Every row gives one point. The last column is the point's height on a tilted bowl or saddle (a function of degree 2), plus a little noise. Count its main directions that bend up, bend down and stay straight.
In the rows, 128 means zero.

Points (15 x 4)
[[192 138 111 196]
 [187  85 117 193]
 [149 156 142 139]
 [158  75 165 151]
 [169  80 142 172]
 [101 124 130 132]
 [ 96  97 165 111]
 [152 141 156 138]
 [118  65 183 125]
 [117 184 117 142]
 [ 87 129 141 120]
 [137 134 139 147]
 [146 109 135 161]
 [130 163 150 126]
 [139 124  80 161]]
Directions: 0 up, 1 down, 2 straight

Points (18 x 4)
[[115  85 151  95]
 [103  87 132 116]
 [ 80 142 142 152]
 [166 132 127 112]
 [146 130  84 133]
 [148  85  92 116]
 [128 172 111 137]
 [135  36 100  69]
 [155 167 104 127]
 [ 85 154 120 158]
 [123 154 111 144]
 [173 144  45 114]
 [125 131 118 138]
 [171 113 162  64]
 [117 131 161 115]
 [128 131 150 117]
 [139  69 163  52]
 [102 132 133 143]]
Directions: 0 up, 2 down, 1 straight

Points (26 x 5)
[[ 83  71 120 123 106]
 [195 152 127 104  98]
 [101 147  95 152 125]
 [113 161 107 154 123]
 [106 152 146 165 134]
 [135 138 150 134 119]
 [133 121 132 163 142]
 [ 93 142  97 150 126]
 [135 123 158 134 122]
 [134  83 112 149 138]
 [109 179 119 113  83]
 [119 115  42  85  68]
 [122  87 143 137 128]
 [ 92  86 135 116 108]
 [ 82  88  75 141 113]
 [ 75 103 165 150 132]
 [143 123 136 148 135]
 [164 149 129  66  61]
 [149  96 135  95 100]
 [116 209 106 154  85]
 [133 129 142  82  77]
 [ 98  86  78 145 121]
 [136 178 206 106  51]
 [ 95  88 147 165 144]
 [107 145  95 145 124]
 [138 187 112 129  92]]
Directions: 0 up, 3 down, 1 straight

Points (42 x 7)
[[ 66 184 153 105  77 121 188]
 [137 113 130  99 138 120 140]
 [120 108 142  73 171 104 154]
 [133 192 146 107 148 114 156]
 [152 163  96  78  94 111 164]
 [130 137 114  90 129 149 145]
 [119 170 130 198 111 110 159]
 [149 119 139 123 104 111 150]
 [118 169 128 174 108 208 176]
 [ 89  88 115 143 115 161 158]
 [ 86 137 129 149 135 135 145]
 [120 113 144 137 157 114 138]
 [ 83  88 144  91 147 143 159]
 [166 136 101 145 188 106 138]
 [151  98 156 117  87 154 169]
 [127 126 101 142 127 169 143]
 [ 92 145  98  86 145  90 150]
 [114 150 106  57 132 159 165]
 [126 121 148 116 135 139 140]
 [102  86 128 157 129 133 149]
 [156 133 215 163 180 141 175]
 [ 89 125 113 105 114 100 149]
 [ 75  99 141 154 135  98 157]
 [ 91 148 115  86 171 126 152]
 [ 61 126  82 155 122 149 166]
 [ 97 154  75 110 141 132 146]
 [202 159 118 184 106 139 169]
 [180 145 176 146 117 128 164]
 [130 118 193 192 142 120 168]
 [121 137 198 134 145 130 159]
 [108  67 108 191 128 147 167]
 [155 152 170  98 170 132 157]
 [158 132  89 153  97 119 149]
 [ 84 108  84 139 104 160 160]
 [ 86  94 140  81 143  58 172]
 [106 167 137 193 142 121 153]
 [117 157  91  49 115 149 171]
 [102 119 158 148 128  76 155]
 [102 109 144 126 162 128 142]
 [ 95 106 108 110  76 119 164]
 [165 107  71  60 127 146 164]
 [156 186 137 128 117 105 153]]
Directions: 6 up, 0 down, 0 straight

Points (77 x 9)
[[113 126 156  97 164 126 119  83 123]
 [144 152 143  90 212 146 134 132 122]
 [102 123 129 105 163 137  56 104 123]
 [138  93 186 109 170 135 172 140 143]
 [132  86 133 139 113 129 154 162 166]
 [127 174 121 153 136 143 171 130 129]
 [147 194 114 101 132  92  63 141 133]
 [ 94 136 117 123  72  94 100 151 177]
 [101  78 128  85 159 149 172 135 169]
 [ 93 136 120  76 127 107 126 142 163]
 [173  77 149 108  91 112 162 174 172]
 [135 102  93 140 115 120 112 127 134]
 [132 170 179 128 163 116 149 115 110]
 [148  97 134 148 156 106 137 130 117]
 [ 88 133 129 109 115  59 142 128 175]
 [159 138 141 116 141 106 151  67 111]
 [ 61 125 135 133  56 133 157 146 235]
 [121 161 135  97 188 126  86 102 121]
 [164  88 158 136 138 155  82 114 110]
 [ 95 130 164  61 127 105 100 111 146]
 [ 81 104 113 175 156 183 127 135 191]
 [167 104 114  99  96 145 134 101 136]
 [172 168 104 143 118 115  65 117 101]
 [114 129 124 145 151 130 171 122 148]
 [125 109 125 111 140 188  66 121 139]
 [120  90 125 138 148 112 134 112 127]
 [164 125 118 106 134  97 122 143 120]
 [ 96 135 125 221 105 135 152 104 172]
 [108 185 120 136 111 134 144 148 147]
 [100 120 167 113 127 145 129 135 145]
 [173 144 167 111 108 138 127 122  98]
 [ 98 139 152 113  82 108 152 125 169]
 [113  93  82 105 122  95 111 176 161]
 [163 107 140 156 149  69  85  92  89]
 [108 108  71  98 165 142 110 101 145]
 [134 123 157 105 175 118 146  88 118]
 [145  81 118 125 139 140  91 170 135]
 [129 117 138 159  99 181 102 145 154]
 [199  88 119 124 185 170  64 108 113]
 [144 129 150 131  95 131 170 122 139]
 [ 91 127  90 138  83 100 150 131 193]
 [129 191 108 140 197 175 117 119 125]
 [ 95 132  96  84 113 161  98 134 170]
 [167 137 176 174 180 125 108  85  90]
 [111 125  96 138 174  94  96  99 114]
 [113 132 143 135  94 122 129 169 161]
 [ 87 111 175 134 144 116 138 122 152]
 [129 144  45 155 185  91 105 133 129]
 [122 137  99  87  85 180 148  86 170]
 [115 134 107 157 110 186 142 139 173]
 [134 173  92 207 140 137  95 111 108]
 [165 141  94 153 108  92 139 103 122]
 [156 118 148 162 100 136  76 147 120]
 [163  84 166 138 134 148 103 121 116]
 [155 114 124 159 151 132 107 161 119]
 [177 153 174 176 139 150 117 116  83]
 [154 121 207 124 102 117 113  94 115]
 [ 84  74 121 103 110  43 138 141 174]
 [162  76 145 131 147  91 136  87 114]
 [140 225 157 179 119 141 132 130  77]
 [ 89  92 119 163 122 149 142 130 179]
 [164 125 148 193 118 142 149 125 122]
 [197 110 182 188 135 113 213 110 146]
 [137 174  64 140  97  75 188  65 180]
 [135 134 111 112 161 128  75 135 116]
 [129 173 141 107 114 152 131  93 113]
 [159 172 145 188  74  95  59 193 140]
 [105 134 126 170 109 118 126 128 145]
 [ 77 133 136 204 134 109 121 217 209]
 [186 102 183 101 139 112 105 111 103]
 [129 186 136 153 177 159 178  74 116]
 [127 138 116  84 159 142 122 150 136]
 [167 119 209 170 109 108 151 151 136]
 [ 93  99 158 107 129 105 113 100 137]
 [169  62 124 108 127  88  87 170 124]
 [128  63 149  93 146 137 137 126 135]
 [102 120 113 179  94 144 126  98 163]]
Directions: 6 up, 1 down, 1 straight

Points (76 x 9)
[[181 126 151 133 109 136 126 102 129]
 [135 125 155 146 112 132 119  82 138]
 [115 169 142  86 108 118 110 128 118]
 [120 125 155 135 144 133 154  92 107]
 [118  97 101 133 149 137 114 109 135]
 [129 147  31 177  80 147 129 150 184]
 [ 78 125 134 120 142 117 198  97 144]
 [153 141 185 119 158 162 113 131 147]
 [185  92 102  55 102  94 126 127 148]
 [128 126 112 134 113 138 140 130 121]
 [133 123 124 160 131 172 148 123 113]
 [166 174 113 153 102 146 175  98 108]
 [142 114 154 107 162 113 194 144 104]
 [139 126 138 136 159 124 105 178 125]
 [ 82 133 175 127 142  80 150 127 122]
 [ 96 122 104  74 180 146 117 155 115]
 [144 101 158 190 127 114 115 149 129]
 [172  64 136  83  85  98 120 122 151]
 [133 123 137  49 115 161 147 119 126]
 [128 147  60  95  45  95 107 177 196]
 [109  70  50 110  74 129 116  86 212]
 [116 161 121 133 158 132  95  99 125]
 [107 157 168 144 152 116  96 105 117]
 [149 110  72  87 127 110 139  25 164]
 [ 98 121 116 104  95 128  54 150 142]
 [ 88 151 103  98 102 167 150 169 100]
 [ 95 137 131 139 103 136 197 157 144]
 [ 96 133 111 106 140  80 128 145 131]
 [168 125 123 131  47 132 116  99 167]
 [115 136 123 108 120 113 190 154 125]
 [132 172  85 148 187 121 159  98 128]
 [ 57 156 122 118  90 134 142 113 114]
 [108 142 169 163 136 170 129 164 118]
 [160 144 190 103 177 141 171  87  95]
 [124 173 122 157 197 150 116 145 118]
 [157  62 116 166 173 152 133 132 117]
 [ 93 117 176 113 103 122 110 133 119]
 [139 138 125 150 132 145 154  92 102]
 [ 66 122 142 107 123  87 164 162 134]
 [173 146  40 144 151 119 162 128 130]
 [ 90 167 115 117  85 152 139 123 114]
 [ 88 198  95 129  94  46 128 114 249]
 [127 108 110 145 144 128  97 142 132]
 [116 113  95 118  84 140 151  88 139]
 [114 106 181 103 159 135 165 126 114]
 [124 139 108 135 114 165 132 134 121]
 [148 121 145 153 101 173 116  64 147]
 [123 164 161 162  76 157 137 133 146]
 [ 96 101 125 191 141  99 139 122 142]
 [123  97 107  90 150 125 141 149 133]
 [113 121 151  80 129 172 146 115 112]
 [ 84 128 126 121 109  39  92 122 189]
 [140 121 150 178 125 168 159  58  96]
 [131 147  85  89 118 157  90 146 154]
 [115 163  46  94 109 183 138 142 150]
 [ 33 130 180 156 105 117 184 140 168]
 [138 144 168 106 137 137 115  87 133]
 [141 133  59  63 133  86 103 136 190]
 [136 130 121 151 118  57 140 101 150]
 [120  96 118  95 170  38  96 161 143]
 [122 154  77 126 119 128 134 173 144]
 [144 194 178  95 120 167 168 145 115]
 [ 98  80 103 121 113 107 152 130 153]
 [ 82  95 112  78 102 156 101 138 131]
 [143 186 129 133 139 166 124 101 130]
 [146 171 162 129 114 119 112  57 173]
 [138 156 141 159 122 158 121 110 130]
 [104 159  90 129 116 126 109 119 142]
 [225 105 114 114 166 155 123 104 122]
 [167 141 130 103 110  63 122 138 144]
 [112  96 153 143  66 136  79 143 166]
 [161 138 106 131 126 187 160  78  99]
 [125 151 152  89 116 144 159 168 102]
 [ 73 117 128  86 123 150 159 111 113]
 [117  99 115 127 150 147 170 102 117]
 [178  88 164 157 178 104 106 116 114]]
Directions: 4 up, 1 down, 3 straight

Points (68 x 9)
[[121 155  92 153 141  96 104 192 149]
 [ 92  84  82  94 137 149 166 155 149]
 [147 172 112 105 122 177 127 150 154]
 [160  80 124  87  97  91 147  84  48]
 [158 171 128 114 123  62 100 145  99]
 [ 94 175 127 106 147 194 138 115 155]
 [164 157 161 144 101  99 182 169 112]
 [163 173 153 161 147 167 122 108 142]
 [177 178 112 163 145 101 129 127 113]
 [ 98 195 134 116 177 166 120 181 144]
 [ 91 119 115 133 171 161 119 146 167]
 [101 122 108 160 155 122  80 138 150]
 [ 88 140 147 118 159 149 128 128 144]
 [ 84 111  70  87 142 100 121 113 146]
 [116 136  72 117 168 126 104 156 171]
 [126  68 107  70 153 129 120 184 131]
 [214  80 156 131 120 119  52 150 133]
 [ 90 110 154 139 139 124 123 151 143]
 [180 162 117  80 144 130 182 153  79]
 [113  95 111 132  89 121 147 157 134]
 [ 74  91 132 168 120 121 105 162 144]
 [140 171 168 163 169  88 132 124  93]
 [ 84 127 110 121 109 201 107 114 161]
 [180  75 151 137 137  88 116  95  76]
 [ 81 125 135 161 122 144 103 116 153]
 [ 78 133 124 148 110 137 164 107 165]
 [134 144 100 103 132 185 162 161 151]
 [104 110 164 147  79 119 158 131 162]
 [112 160  78 149 106 112 107 151 172]
 [128 106 161 117 116 123 133 175 121]
 [ 95 128 184 159 149 105  93 118 138]
 [145 144 182 113  90 141 107 116 141]
 [129  80 135 183 129 146 131 141 149]
 [ 93 118 169 134 120  83 126 117 137]
 [122  96 149 173 156 160 164  73 153]
 [171 121 107 133 172 133 134 107 110]
 [167 130 224 141 157 129  87 161 119]
 [122 110 119 145 184 202 206 216 207]
 [150 180 157 107 132 193 173 108 120]
 [110 159  94 172 110 124  78 110 167]
 [116 155 159 132  92 113 124 136 148]
 [156 103 102 128 155 194 113 138 164]
 [ 70 127 115 138  97 171 147 110 169]
 [ 92 159 154 150 113 104 114 125 148]
 [120  73 155 142 111 142  98 177 132]
 [123 142  87 100 100 137 137 158 158]
 [138 125 109 125 150 118 125 106 112]
 [144 105 120 109 124 127 168 167 113]
 [117 110 120 160 120 174 135 146 153]
 [103 122 117  81 111 151 120 139 138]
 [150 147 163 132 167 153 129 172 124]
 [130 148 121 114 154 140 154 193 139]
 [139 145 206  79 131  89 142  76  64]
 [205 132 172  92 207 101 110 102  32]
 [133 148 149 213 103  97 138  94 166]
 [ 97  99  93 115 135 145 118  92 129]
 [124 148 133 111 147 112  84 150 124]
 [134 140 132 132 142  98  63 141 125]
 [138 116 140 145 108 132 132 148 132]
 [158 154 152 169 102 127 197 125 139]
 [160 101 116 204 108 156  92  91 170]
 [126 131  82 115  81  92 162 125 150]
 [131 133 112 118  93 226  67 119 188]
 [160 126  97 159 155 104 139 198 139]
 [ 93 119  64  99 167 108 144  99 143]
 [ 71 146 154 103 110 195 143 148 158]
 [170 108 188 171 109  93 150 151 125]
 [145  76 159 130 155 130 159 157 128]]
Directions: 3 up, 2 down, 3 straight

Points (70 x 9)
[[126 124 157 151 105 210 107  73 181]
 [106  69 100 128 117 123 152 130 150]
 [178  80 210   8  97 149 126  75 209]
 [113 133 138  88 108 114 137 163 137]
 [129  73 159 192 136 109 141  97 164]
 [101 129 133 169 139 128 126  63 142]
 [196 104 185 167 171 143 103 134 186]
 [137 114 123 120  91 133 106 138 144]
 [142 126  83 174 177 140 102 164 159]
 [156 120 115 193 129 106 132 141 160]
 [227 156 101 122 136 141 176 110 193]
 [157  61 123 127 134 113 169 127 164]
 [142  89 126 128 128 168 119 139 156]
 [144 140 115 123 134 162  70 161 158]
 [132 140 172 115 156 141 127 130 147]
 [153 112 181 217 111  92 112  87 186]
 [170 131 122 137  97 163 152 111 153]
 [ 95  96 166 164 155  87  79 135 146]
 [188 157 128  70 142 140  68 118 176]
 [171 112 111 117 142 134 158 130 155]
 [ 84 137 133  89 136  96  42 118 159]
 [151 123 157 115  88  97 118 129 144]
 [165 149 145 117  94 147  89 110 155]
 [121 136  57  77 162 164 176 127 175]
 [ 98 134 115 151 125 170 102 122 147]
 [ 90  92 144 148 169 121 136 109 137]
 [148 148 134 162 159 131 102 108 151]
 [120 174 118 107  62 133 138  98 140]
 [101  94 144 134 142 177  77 124 164]
 [147 109 142  90 113 179 137 117 156]
 [ 99 129 168 146 131 128  77 142 146]
 [103  84  97 117 160 158 148  90 163]
 [106 124 136 101 167 162 124 115 151]
 [ 58 127 115  55 122  97 137 101 154]
 [132 112  92 140 128 150  93 136 154]
 [ 84 173 158 159 142 149 159 166 132]
 [116 158 139 105 118 104  96  90 146]
 [126 176  70  37  81 124 163 125 169]
 [147 132 154 127 130 109  85 137 146]
 [137 119 191 146  79 134 127 117 146]
 [110 156 201 123  90 117 130 103 144]
 [ 80 176  99  90 125 115  85 174 159]
 [121  95 141 146  75  79 154 136 149]
 [137 138 153 107 132 167  66 190 166]
 [134 150 136 100 172 148 122 107 156]
 [ 87 119  58 122 108 113 161 164 151]
 [110 104 112 103 146 119 197 157 142]
 [118 119 137 137 103 126 142 170 136]
 [173 164 125 128 194  78 122 165 171]
 [137 121 109 102  78 134 136  89 151]
 [191 166  74 107  85 139 137 120 170]
 [122 125 147 174 137  61 105 104 152]
 [102 140 130 132 137 136 183  83 131]
 [128 111 111 119 147 128 167 117 142]
 [120  84 147  75 179 167  90 113 180]
 [168 130 151  88  98 163 133 144 146]
 [113 153 142 124 150 159 117 101 146]
 [ 92 130 108 163 134  71 150 154 137]
 [134 165  91 149 104  36 160 167 173]
 [159 163 109 154 142 108 144  70 164]
 [ 77 147 129 150  97 146 107 109 136]
 [127 172  87 138 123 120  83 120 150]
 [127  96 117  90  59 136 119 111 157]
 [147 146 165 190 162 138 138  88 164]
 [ 94 133 113 167 102 180 103 124 155]
 [126 145 120 209 135 161  92 104 162]
 [148  92 130 128 129 111 113 147 145]
 [ 94  93 153 100 161 150 138 165 148]
 [136 184  98 118 121 139 129 124 144]
 [114 129 131  62 115 143  67 141 164]]
Directions: 6 up, 0 down, 2 straight

Points (67 x 9)
[[145 106 129 134 104 185 124 162 143]
 [137 114 109 154 119 148 102 128 154]
 [ 60 217  85 158 107 140  85  78 174]
 [134 130 107 109 113  83 173 113 163]
 [120 133 167 166 131 115  68 154 168]
 [149 123 136 103 138 147 150  60 129]
 [142 129 125 102 137  78 132 122 150]
 [107 114 158 167 130  99 171 153 159]
 [ 94 158 112 153 201 147 158  94 102]
 [145 123 155  82  43  98 108 167 135]
 [114 117 106 141 142 147 160 112 146]
 [148 131 163 176  74 119 150 154 176]
 [ 94 154 114 139  69  87  49 110 200]
 [126 193  94 158 136 142 167 159 174]
 [170 123 170 112 152 157 138 165 152]
 [143 120 163  85 141 133 111 172 141]
 [133  98 110 155 168 189 115 131 157]
 [122 130  95 158 106 142  82 133 166]
 [164  97 195 179  95 144 124 127 173]
 [ 65 192  91  91  85 135  83 110 155]
 [182 151 144  96  65 140 108 182 164]
 [ 93 148  52 130 162 152 124 141 155]
 [160 175 161 100 124 111 106 166 165]
 [160 106 102 112 139 132  93 158 157]
 [194 121 126 156 123  95  99 105 173]
 [171 118  76 129 165 132 166 147 164]
 [157 134 135 136 126  96  86 114 165]
 [102 137 157 121  85 142 120 127 124]
 [128 178  79 146 113 175 163 123 172]
 [139 157 140  63 133 120 108  94 124]
 [120 127 145 130 139  97 114 114 144]
 [ 81 117 126 151 143 126 125 119 129]
 [183 111 125 141 106 138 118  74 149]
 [153 104 104 166 100 178 134 136 166]
 [164 160 109  90 126 110 173 170 165]
 [199 136 150 133  87 109  95 121 165]
 [ 88 134 163 165  83 158  86  93 146]
 [ 80  99 192  64 126 160 124  83 112]
 [140 144 166 121 143 151 132 126 129]
 [133  89 165 120 140 166 130 191 141]
 [136 100 107 113 138 127  94 151 150]
 [181  90 147 138 163 160 135  94 152]
 [148 175 179 169 144 121  88 112 176]
 [172 142 160  76 134 101 126 115 134]
 [154 137  87 135 141 134 177 150 167]
 [111 147  81 116 114  97 134  53 168]
 [101 125 149 130 127 148 124 161 119]
 [ 86 134 106  92 138 130 153 188 142]
 [ 83  96 116 113 173 100  98 123 144]
 [168 183 144 145 170 108 172 130 147]
 [110 128 176 153 178 108 211 140 157]
 [ 96 122 177  83  89 111 197 140 142]
 [123 134  93 136 173 115 134 135 149]
 [153 139 116 133 110 116 154 106 153]
 [ 61 145 164  74 136  95  81 137 115]
 [123 174 154 118 117 156 120 133 134]
 [100 135  83 127 198 114 113  83 130]
 [120 149 138 159  96  84 133 104 180]
 [ 92  88 114 120 114  45 118 113 185]
 [141  73 105 110 107 158 139 125 138]
 [143 109 119 129 143 187 126 193 161]
 [163 145 180  98 128 155  81  92 147]
 [ 80 153 165 158 149 125  95 118 117]
 [168 119  67 176 116 137 149 127 187]
 [130 105  39 114 128 149 192 127 192]
 [117 193 159 130 122 184 141  92 135]
 [116 138 174 115 152 121 131  74 124]]
Directions: 6 up, 2 down, 0 straight

Points (61 x 9)
[[178 139 101 125 188 135  76 163 158]
 [129  89 103 102 166 160 118  89 160]
 [141 151 135 106  98 190 142 114 104]
 [118 163 116 126 136 141  75 131 120]
 [126 173 125  98 121 138 133 135 121]
 [ 98 137 138 121  93 132 162 157 150]
 [115  97 172 114 156  76  84 163 166]
 [162 196 106 128 219 142 155 130 222]
 [114  91 136 167 123 133  82 155 138]
 [ 68 146 131 162 122 154 135 145 158]
 [140 131 158  76 128  30 146 140 160]
 [ 96 171 102 170 112 125 107 117 155]
 [166 168  99 169 137 174  85  99 121]
 [151 141 153 116 154 119  71 110 138]
 [117  75  92 131  98 181  80  92 131]
 [111 103 121  83 111 150 159 105 122]
 [ 90 107 170 194  94  99 151 144 176]
 [157 110 150  83 152 219 160  89 149]
 [105 112 124 150 132  86 123  80 160]
 [146 152 153 175 135 112 202 110 182]
 [175  63  44 151 114  86 151 154 190]
 [123 180 138 147 152 161 138 150 150]
 [144 157 164 158 139 119 141 106 151]
 [ 91 120 189 139 120 108  79 116 177]
 [102 111 136 120 151 155 156 179 124]
 [116 100 154 130 137 145 108 114 140]
 [ 82 115 158 172 161 138 132 101 190]
 [109 150 145 166 140 153 169 101 175]
 [126 111 158 144 144 125 134 141 145]
 [134 115 114 130 107 120  91 127 126]
 [171 148 156 127  76  95 123 131 130]
 [104 120  90 187 135 141  93 181 123]
 [159 116 135 155 183 113 113 204 121]
 [113  98 155 101 168 138 137 155 142]
 [ 90  93 132 103  78  74 170 125 180]
 [153 142 105  90  87 122  86 180 119]
 [150 148 137 144 166 140 194  97 195]
 [166 140 151  96 128 100 125 152 147]
 [124  67 103 135 108 158  92  92 143]
 [139  95 106 146 189 156 124 142 167]
 [193 112 178 141 148 176 117 110 161]
 [ 75 138 164 141 139 154 150 135 162]
 [ 83 146 129 131 135 124  48 111 157]
 [105  77 185 117 118 156 116  94 134]
 [101 118 107 113 119  67 115 118 160]
 [111 117 136 160 114 112 104 116 146]
 [130 140 165  85 129 155 102  87 100]
 [138 120 123 214 109 130 111  97 125]
 [138 144  98  95 161 172 155  91 150]
 [108 148 161 194 129 130 158 139 172]
 [113  84 123  59 119 124 124  52  93]
 [126  96  82 176 146  98 119 165 148]
 [138 125 133  40  79 131 161 221 152]
 [138 131 144 206  99  98 143 119 130]
 [116 166 159 111 158 143 124 159 143]
 [125  56 122 126 117 122 121 102 151]
 [121 127 107 113 136 115 139 117 143]
 [ 47 163 127 112 162 185 115  94 135]
 [124 102 103 109 133 157  86  90 127]
 [114 117 103  81 154  61 165 130 175]
 [101 146 125 124  97  97  94 100 133]]
Directions: 4 up, 2 down, 2 straight
